Every row gives one point. To make a cloud, some directions were put in groups of two or more. Within a group, all points are equally far from the middle, so they leave a hole (a ring in 2 directions, a hollow ball in 3). The other directions are filled evenly. Then the cloud was stretched, turned, moved and blurred a little. Count the holes, and give their numbers of directions, smallest first.

Cloud:
[[ 34 -28]
 [  7 -34]
 [ 47 -10]
 [  7  35]
 [-23  23]
 [ 31  27]
 [  1  34]
 [-25 -16]
 [-27  16]
 [ 21  32]
 [ 39 -24]
 [ 49   2]
 [  8 -34]
 [ 43  15]
 [ 48   1]]
Holes: 1 (2)

Cloud, 22 rows:
[[ -2  46 -12]
 [-40  45   2]
 [ -2  38  17]
 [ -4  46 -24]
 [-50  36 -30]
 [ 15  24   5]
 [-18 -34 -13]
 [-10  42  16]
 [  9   1  36]
 [ -8 -17 -32]
 [-56  29  -4]
 [-14 -40  10]
 [-28  53 -15]
 [ 13 -17  28]
 [  5  36   7]
 [-33  38 -47]
 [  1  25 -41]
 [ -2 -34  32]
 [ -5  10  44]
 [-38  47   0]
 [-18  -3  50]
 [ 12 -20  -4]]
Holes: 1 (3)

Cloud:
[[-34   0  12 -22]
 [ 27  22   9 -42]
 [ 46  31  20  -3]
 [-42 -28  16 -14]
 [-36   2  16 -24]
 [  1  -3  46 -10]
 [  8 -45   4  34]
 [-15 -25   8  50]
 [  8 -58  21   7]
 [  8  -7  19 -28]
 [ 39  17  -2 -24]
 [  1 -10  12  13]
 [ 14 -14  -6  27]
 [ -2 -29  11  60]
 [ 13  31   7  32]
 [ -8 -47  27  20]
 [-12  41 -19  -8]
 [ -9 -24 -19 -23]
 [-12 -16  15  11]
 [  6  38  12 -39]
 [ 17  20   3 -22]
 [-16   4  11 -11]
 [ 16 -15 -17 -22]
 [ 18   6  -5  23]
 [-22 -19 -22  36]
 [ 50  11  22 -21]
 [-15 -30  -5 -28]
 [ 39  -5 -24  13]
 [  0 -39   6 -14]
 [-43 -33  -7  24]
 [  2 -20  -2 -32]]
Holes: 0
